Rows are points. Examples show where two turns around zero, p and q, send a point. Write where each new point lands after one turn and then the other. Backwards means that the second turn is done in reverse. Each puzzle has new turns, and all numbers are rounded.
In the rows, 128 means zero.

Turn p:
[121 185 149] -> [ 88 171 146]
[134 155 110] -> [127 158 115]
[ 93  77 134] -> [122  67 117]
[165  95 119] -> [177 116 134]
Turn q:
[168  92  91] -> [159  86  88]
[108 126 150] -> [103 131 145]
[127 125  92] -> [137 134  93]
[ 84 159 190] -> [ 84 162 189]
[153 139 118] -> [157 128 126]
Where do these land?
p, then q: [132 126 130] -> [130 125 132]
q, then p: [132 151 113] -> [134 155 131]
q, then p backwards: [180 114 118] -> [146  78 116]
q, then p: [ 85 109 113] -> [102 124  86]
p, then q: [ 53 154 134] -> [ 67 161  89]
q, then p: [185 114 160] -> [165  94 172]

Turn p:
[135 140  97 207] -> [185 164  99 173]
[164 143 148 112] -> [140 129 167 105]
[ 78  93 169  80] -> [ 52  86 138 134]
[142 115 109 124] -> [144 114 116 116]
[121 149 118 118] -> [120 147 121 113]
Turn q:
[156 170  94 128] -> [125 178  97 144]
[129 177 119 143] -> [101 161 121 157]
[119  86 191  95] -> [147  98 190  87]
[ 86 102  92 122] -> [106  90  92 105]
[149 106 144 152] -> [160 113 140 148]
Where do these land?
q, then p: [135 158  73 139] -> [143 166  79 120]
p, then q: [134  86 108  49] -> [138  89 115  46]
p, then q: [154 126  90 143] -> [159 158 106 123]
q, then p backwards: [ 94 131 179 156] -> [127 104 190 120]
p, then q: [135 143 160 129] -> [120 128 162 138]
p, then q: [115 123 159 152] -> [123 110 142 163]

Turn p:
[140 100  90  87 158 101 139 100] -> [111 105 111  90 148  92 121  80]
[103 134 158 129 133 111  79 135] -> [123 156 143 153 145 113  88 152]
[121 145 162 118 105 141 168 110] -> [130 135 168 130  85 129 153 118]
[ 96 102 131 159  94 145  97 157] -> [106 112 128 149 132 145 117 193]
[177 104  81 101 102 140 150 157] -> [148  91  85  68 108 129 143 139]
[103 158 129 123 118 155 136 130] -> [109 159 137 125 111 147 147 136]
[181 141 156 154 145 137  94  81] -> [161 126 127 161 117 161  76  83]
[101 101 139 125 178 136 127 117] -> [108 123 162 124 176 133 122 110]
[ 98 140  75 131  93 124 154 139] -> [ 90 127  91 124 110 117 176 147]
[161 154 160 152 153  90 135 152] -> [193 145 129 156 146 112 136 120]
Turn q:
[111  99 156 153 128 141 141 105] -> [118 106 173 130 127 130 127 100]
[122 132 120 131 145 150 105 101] -> [124 120 116 136 150 138 102 103]
[109 129 153 160  63 159 106 167] -> [108 135 173 134 106 193 113 171]
[106 124 156 115 151  99 104 184] -> [114 118 140 113 150  96 119 193]
[153  96 123 108 133 140 151 112] -> [149 108 122  99 120 128 147  99]
[182 109 138 115 147  94 132  91] -> [186 132 127 110 122  87 123  97]
[120 144  31 109  92  79 127  97] -> [112 150  45 152  53 109 114 110]
[139 143 157 127 128 107 142 162] -> [138 148 148 123 134 113 151 163]
[133 138  95 152 149 155 152 135] -> [130 110 107 162 141 146 160 118]
[104 167 151 110 143 157 120 126] -> [ 98 154 129 121 176 141 124 126]
Where do these land?
q, then p: [106 193 122 122 101 150 126 127] -> [103 181 120 142 130 166 157 129]
p, then q backwards: [145 104 142 104 120 109 132 193] -> [165 109 154 104 150 100 114 171]
q, then p backwards: [122 127 163 139 165 122 104 112] -> [121 101 153 120 162 102 110 126]
q, then p: [139 147 113 173 170 127 103  97] -> [140 108 103 176 160 150 106 102]
p, then q: [126  86 136 117 115 153 129 143] -> [123 105 139  86 134 133 127 150]
p, then q: [112 176 107 134 138 142 173 105] -> [100 159 133 144 120 138 164  79]
q, then p backwards: [102 175 130 161 105 121 147  95] -> [ 90 176 145 144 136 124 122  87]
p, then q: [112  69 111 107  93 127 126 173] -> [113  91 118  84 114 105 143 184]
p, then q: [176  85 151 150 139 134 103 103] -> [168  87 139 115 133 147  79 115]
p, then q: [141 117 105  73 134  95 137 131] -> [127 145  96 100 107  79 116 124]

Turn p:
[116  99  63 159 121 142 148  91 151] -> [132  69  74 147 128 124 153  97 146]
[176  88 187 168  93 154 136 147 189] -> [205 134 172 164 133 169 176 146 168]
[139  92 165 138 140 117 142 116 109] -> [136 105 172 122 154 141 137 124 111]
[112 140  98 114 114 134 157 183 100] -> [138 136  91 108 119  93 132 172  92]
[136 166 105  71 179 101 115 138 143] -> [ 95 174  99 100 167 117  81 127 149]
[ 92 144 134 109 132  65  98 100 129] -> [ 97 124 157 103 116  91  84  97 154]
[200 100 150 207  90 145 127 129 133] -> [212 128 151 172 120 165 172  92 108]
[105 136 116  83 142 144  89 147  99] -> [ 96 138 111 102 107 146  83 156 112]
[113 152 131  84  94 118 154  81 112] -> [ 80 134 135  82 108 110 167 110 136]
[ 91 163 132 147 176 159 114 147 115] -> [ 88 138 119 180 129 123  96 158 104]
Turn q:
[143 130 174 157 164  99 123 135 140] -> [155 129 182 146 143 112 108 129 154]
[ 96 103 140 155 118 124  76 113 175] -> [ 99  89 126 141 115 110  65 112 152]
[164 129  83  88 160 139 111 156  81] -> [161 137 105  85 149 164 140 187 108]
[150 174 176  92 140 124 132 179 111] -> [175 171 178  95  94 148 135 131 122]
[ 89 127  75 183 166 155 172 122 191] -> [ 41 171 112 173 161 107 121 152 168]
[136  72  92 127  60 120  83 143 158] -> [111  64  73  84  99  91 117 128 155]
[106 110 164 107 120 108 148 110  92] -> [133 109 157 123 140 126 145  93  82]
[135 126 129  90 121 120 159  92 128] -> [136 142 110 120 154 133 147  84 112]
[135 160  85 138  98 131 123 170  92] -> [139 138 102 123  84 118 156 181 108]
[ 89 175 170  83  81  97 145 108 114] -> [147 154 137 128  87 113 129  60  66]
[176 107  83 139 156 150 127  87 108] -> [144 110  84 148 182 160 148 154 145]
[116 124 163 177 154 169 136 122 146] -> [ 95 123 168 172 128 153 123 128 164]
Where do these land?
p, then q: [117 160  98  76 137 155 132  82 162] -> [ 60 170  93 130 128 116 100 117 115]
q, then p: [111 107 150 122 177 115 149 105  93] -> [101 125 163 150 164 149 115 138  89]
q, then p: [163  89 156 141  95 160 161 151 130] -> [126 104 139 117 153 121 186 154 172]
q, then p backwards: [ 97 117 167 116 127  96 148 141 106] -> [129 128 160 143 120  94 141 116  83]
p, then q backwards: [ 76 178  94  65 148 193 105 118 167] -> [106 135  51 156 120 204 118 148 188]
p, then q: [190 100 115 139  94 101  63 146 152] -> [181 119  74 130 117 175 127 104 184]
p, then q: [144 101  97 164 127 132 140 183  70] -> [177  92 120 113 144 141 173 182 107]
q, then p backwards: [164 132 115 142  67  72  94 105 119] -> [113 108  65 177  89 101 140 156 139]
p, then q: [ 96  98 119 171 138  95 133 124 123] -> [142  74 143 125 161 104 120 127 137]
p, then q: [119 173 164 115 169 133 149 118 141] -> [108 165 170 158 119 115  97 136 112]
q, then p: [106 169  86 110 158 135 139 133 170] -> [ 96 168  96 150  98  98  94 125 131]
q, then p: [153 112 175 176 100 150 123 130 102] -> [172  95 160 140 135 144 178 140 143]

Turn p:
[ 87 108  94 135  87 117 161 108  99 146 104 164] -> [ 73  90 120 117  85 129 140 107 107 140  94 156]
[106  95 104 113  82 155 138 112 133 142 152 127] -> [102 118 111  86  90 149 107 117 143 144 143 149]
[124  82 158 156 160  94 152 108 103 160  85 113] -> [150  81 133 140 133 136 176 107 105 180 101  94]
[107 179 151 166  83 156 160 134 133 160 135 154] -> [ 79 166 138 145  61 129 152 161 126 126 131 112]
[129  94 151 141 165  86 128 177 147  67 121  90] -> [177  61 149 132 170 107 125 149 149  96 139  90]
[148 102 112  80 131  86 120 157  80 130 141 146] -> [131 103 127  97 165  93 126 120  73 130 148 165]
[177 174 135 102 152 127 136 137 137 141  91  86] -> [172 180 125 109 159 127 145 149 110 114  89 102]
[ 88  81 116  99 140 166 126 162  93  67 171 181] -> [ 95  66 131 137 151 162 105 153 127 103 187 200]
[149 146 132 167 148 116  85 147  76  67 110  78] -> [167 111 151 168 157 143  88 110  82  73 129  80]
[171 159  94 167 149 130 144 129 136  84 150 131] -> [155 141  93 163 121 119 139 117 136  59 139 129]
[151 160 106 119  90 169  83  91 163 163  84 150] -> [134 200 129 136  92 132  87 121 141 156  73 161]
[141 143 130 142 175  84 130 136 180 134 124 158] -> [143 132 116 164 154  70 160 137 166 132 114 129]
[131 129 177 175 131 166 122 164 140 147 180 119] -> [137 142 127 157 100 136 127 170 138 145 199  89]
[ 96 110 172  76  95 118 160  67 172 142 166 134] -> [ 94 142 165  66 119 136 168  99 194 163 151 143]
[115 158  89  83 134 150  75  93 128 169 109  89] -> [110 185 104 104 166 151  76 105 123 158  87 120]
Turn q:
[100 129 116 137 135 149 155 130 142  58 185 136] -> [ 85 110  94 104 168 123 146 138 138  82 176 114]
[ 97  49 160  60 142 123 131  99 156 115 119  95] -> [116  53 168  85 118  96 130 152 123 169 125  69]
[111 126 112 101 163 113 170 117 165 171 115 169] -> [101 111 138  99 136 154 153 118 155 190 113 167]
[139 131 123 113 144 157  62 179  95 109 116 156] -> [153 107  98 150 158 116  75 150  82 110 104 161]
[ 80  80  84 201  98 193 101 159 158 183 202 103] -> [ 58 106  86 235 111 193 107 135 124 138 180  80]
[157 171  81 154 117 163 164 109 137  93 122  77] -> [132 178  92 108 150 158 136  93 155  88 115  72]
[199 181 159 166 117 167 139 122 100 108 118 160] -> [185 154 131 119 132 167 126  86 118  54 133 166]
[106 137 132 133 139 125  94 109 137  92  89 113] -> [117 128 150 126 149  91  94 121 144 108  99 113]
[146 131 119 125  87  82 100 126 134 146 126 130] -> [148 150 123 141  81 111 115 154 154 139 124 139]
[165 124 152 129 129  71 177 138 143 134 114 121] -> [165 140 153 117 117 125 195 145 156 138 117 136]
[143 115 121 153 150  82 148 112 128 203 122 108] -> [149 153 153 164 111 136 161 105 151 198 133 128]
[109 117 103 103 113  90  70 107  65 116  84 135] -> [139 135 110 130 100  39  83 112 108 145  96 140]
[115 189 121 147  97 103 169 123 108 133 123 110] -> [107 206 129 118 112 125 160 115 129 111 123 133]
[144 154 158 124 137 147 115 134 123 147 166 136] -> [143 140 143 127 137 159 111 140 105 124 166 146]
[111  87 179  74 151 155 125 154 131 111 118 171] -> [124  49 152  97 142 126 126 155  83 127 117 155]
Where do these land?
q, then p backwards: [109 159 118 111 154 139  54 158 126 104 135 136] -> [119 144  92  99 146 137  68 182 125 120 122 134]
p, then q: [132 160 110 135  84 142 153 159 120  97 119 124] -> [122 124 108 114 122  94 125 157 108  75 108 123]
q, then p: [ 79  73 146  94 153 100 178 108 115 165 177 167] -> [ 69  99 107  81 109 118 177 125 120 191 180 142]
p, then q backwards: [135  83 109 130 101 162 116 102  83 137 170 116] -> [140 128 118 113 119 178 132  90 103 165 169 160]
p, then q backwards: [163 167  97 190 181 116 122 146 144  84 107 106] -> [171 111 111 190 114 140  94 170 113  79 107  91]
p, then q: [101 154 139 152 107 100 112  86 168  83 112 122] -> [116 120 193 120 124 117 116 133 177  94 115 101]
p, then q backwards: [ 92  92 135  96 152 138 142 121  99 157 133  83] -> [123 117 109  83 168 170 162 126 150 141 149 118]
q, then p backwards: [153 140 155  95 129 124 116 136 112 157 177 106] -> [163 117 167 121 121 162 115 160 107 151 145 114]
p, then q: [162 102 125 148 120 121 120 179 162 127 112 116] -> [184 127 106 151 110 122 136 168 144 131 113 125]
q, then p: [159 168  74 133 105 106 108 133 143 131  84 132] -> [140 167 124 146 117 101 102 140 144 111  60 142]
p, then q: [148 182 119 204  99 146 127 152 165 148  83 138] -> [133 188 121 173  92 119 138 147 149  69  71 116]
p, then q: [ 99  71 218 116 144  83 189  80  94 143  97 189] -> [107  76 194 114  80 170 227  80  95 160 149 142]
q, then p: [132 113 121  60 136 186 127 103 133 131 159 128] -> [127 133 108  83 162 162  82 121 105 164 155 150]

Turn p:
[135 123 146 121  78 136 149  82 147  96 146 117 124 192] -> [114 126 127 113  64 147 157 162 111 142 171 102 132 169]
[ 92  98 141 108 196 145 144 120  94 145  56 125 112  74] -> [149 139 153  97 166 129 162  66 146 143  83 168  66  93]
[152 115 100 175 122 115 135 106 170 129 182  85 120 155] -> [105 126  76 186 108 153 165 156 119 125 133 102 162 135]
[ 45 133 115 141 140 148 106 139  90 162  84 135 155  96] -> [155 123 127 110 165 123  84 104 100 147  69 119  59 111]
[ 99 137 124 117 161 104  84 125 150 106  73 151 129  99] -> [171 111 174 159 132 120 110 122 162 130  99 154  87 126]
[ 84 102 159 124 145 169  99 175 115 105 102 125 120  61] -> [117 124 155  93 154 132 103 104 187 107  78 107  81  90]
[115 114 131 118 114 104 115  92  92 126 139 160 106  54] -> [126 175 113 136 145 124  99 110 155 103 160 158  66 122]
[194 155 156 188 109 125 158 118 141 117 155 137 157 173] -> [ 99 126 129 145 120 127 151 129  92  91 147 103 192 202]
[151 116 125 133  98 122 171 157 195 170 159 155 138 178] -> [ 87  57 116 141 100 127 133 138  75 111 163 133 177 114]
[140 101 116  82 136 147  86 127 108 144  89 116 173  94] -> [194 105 119  90 176 147 117 118 161 131 133 134 111 117]
[119 156 124 107 150 177  84 123 112 157  99 139  86  96] -> [133 148 150  98 171 144 115 167 139 128  88 178 100 109]
[172 106 124 140 115  91 122 139 110 117 175 138 112 217] -> [133 138 107 136  91  65 166 173 105 110 167 100 179 133]
[177 146  73 142  80 111 176 141 132  90 150 123 114 167] -> [132 166 129 150  72 150 125 134  92 115 166 107 203 119]
[145 161 118 119 142 123 171 127 151 105 213 132 153 174] -> [ 93 121  80 136  71 109 118 127 125 149 134 138 201 165]
[100 158 168 105 134 103 119 149 113 153  97  83 121  88] -> [111 134 165 130 188 123 113 111 150 185 128 118 104 114]
Turn q:
[132  88 166 126 119  71 169 172 170 136 102 128 140 167] -> [114 123 168 109  86  83  94 179 134 189 119 110 115 140]
[ 81 112  58 133 174 121 129 169  90  94  95  97 163 115] -> [125 127 107 113 161 126 116 186 114 121 131 209 200 116]
[139 128  93 109 173 179 106  82  81  98 116 108 121 136] -> [161  87 100 110 179 156 179 125 107  92 110 146 148 117]
[136 108 111 149  58  73 107 177 112 144 132 143 113 124] -> [122 189 158 109 127  87  78 139 146  99 154 132 107 164]
[164 105 127 130  99 155 168 152 158  89 122 182  69  85] -> [ 94 162 188  91 107 131 185 100 194 126 118 128 127 124]
[104 139 214 139  98 136 100 158 139 125 172 163 113 188] -> [109 156 134 173  93 138 130 146 118 130 110  41 118 198]
[110 121 114 130 156 163 118 140 133 133 159  36 137 166] -> [124  74  92 125 154 142 135 143  87 153 189 125 160 165]
[151 123 135 116 122 158 105  91  91 144 125 134  92  82] -> [157 128 125 124 157 155 151 107 163  82 140 110 105  98]
[120 166  93 110 183  75 115 109 130 166 125 126  94 119] -> [144  95 120 182 158 121 111 126 146 133 119 192  82 127]
[135 153 162 142 105 113 179 100 123 155 156 166 150 148] -> [139 161 159 146 107 151 106  98  90 163 104 100  96 115]
[138 165 139  77 157 114  96 116 107  74 182 116 127 111] -> [103  91 120 161 195 135 114  89 141 109  87 109 159 144]
[161 171 141 138 100 108 150 167 137 147  68 165 132 110] -> [175 175 142 128  81  91 114 109 174 153 108 142 131 121]
[112  89 120 199 133 114 129  84 156 101 128  90 134 116] -> [100  84 161 123  89 123 127 135  82  89 170 144 140  97]
[ 91 127 141  94 111 197 144  65 158 100 132  98 141 147] -> [ 99 109  90 129 139 125 199 112  77 146 137  81 140  89]
[113 119 131 109 144 182 138 142 126 204  88 119 171 104] -> [165 144  57 109 110 162 126 154 149 169 155 130 124  83]
[159 135 103 149 117  87  95 124 137 139 146 176 150 131] -> [119 143 126 117 104 123  81 101 123  95  95 152  93 149]
Where do these land?
p, then q: [121 182 176 180 190 140 175 142 125 145 161 145 125 135] -> [151 148 119 173 117  98 127 196  66 130  87 148 122  90]
q, then p backwards: [173 120 149  91  91 179  82 169 102  83 123 107 168 132] -> [173 115 141 139 132 171 123 166  74 103 169  99 194 146]
p, then q: [140 154 142  94  98 164 103  91 144 113  91 152 100 137] -> [121 156 124 127 122 141 152 134 167 152 105  72 131 176]
p, then q: [144 127 115 139 150 150 136  94 163 129 102 112 156  98] -> [140 119 124  92 100 155 183 128 111 131 117 127 121 121]
p, then q: [ 83 108 139  89 162 101 105 122 161 167 101  96 122 149] -> [132 129 163 109 109 155 115 160 173 147 164 144  72 110]
q, then p: [159  98 142 129 120  83 159  92 148 148 120 109 112  98] -> [ 86 127 126 141 152 121 142 139 179 118 160 137  86 111]
q, then p: [142 108  78 113 132 109  74 137 158 146 124 168 128 170] -> [160 141 171 134  72 101 128 161 105 134 135 147 122  81]
p, then q: [ 86  74 153 187 166 112 144 183 122 161 125 178 170 162] -> [137  95 198 111 175  79 109 182 105  82 125 145 125  72]
q, then p: [150  77 149 105 117 170 117  97 167 123 139  88 107  75] -> [ 93 114  73 134  94 168 138 104 181 159 139 128 104  92]
q, then p: [143 113  73  79 101 123 180 102  95  87 130 152 115 138] -> [126 138 166 108 145  96 143  78 141 171 117 199 112 140]
q, then p: [ 74 173 172 100 122  87 101 124  98  95 151 139 140 109] -> [155 135 143 184 157 131 134 112 130 126  59  82 118 161]
p, then q: [143  84 125 134 170 159  94 119  93 148  98 169 140 150] -> [138 110 177  91 157 101 139 128 160 146  69 145 132 124]
q, then p: [111 150  92 130 133  87 153 153 101  81 111 134 101 115] -> [123  97 163 143 134  79 118  93 124 110 116 146 125 176]
q, then p: [132 173 146 175  88 162 128 129 104 102 177  84 126 155] -> [134 159  74 102 126 118 155 131 115 153 129  91 149 203]
q, then p: [119 177  69 174  81  95 168 166 139 192 167  87 111  96] -> [ 79 143  72 152 132  75  94 199 112 106 131 178 118 195]
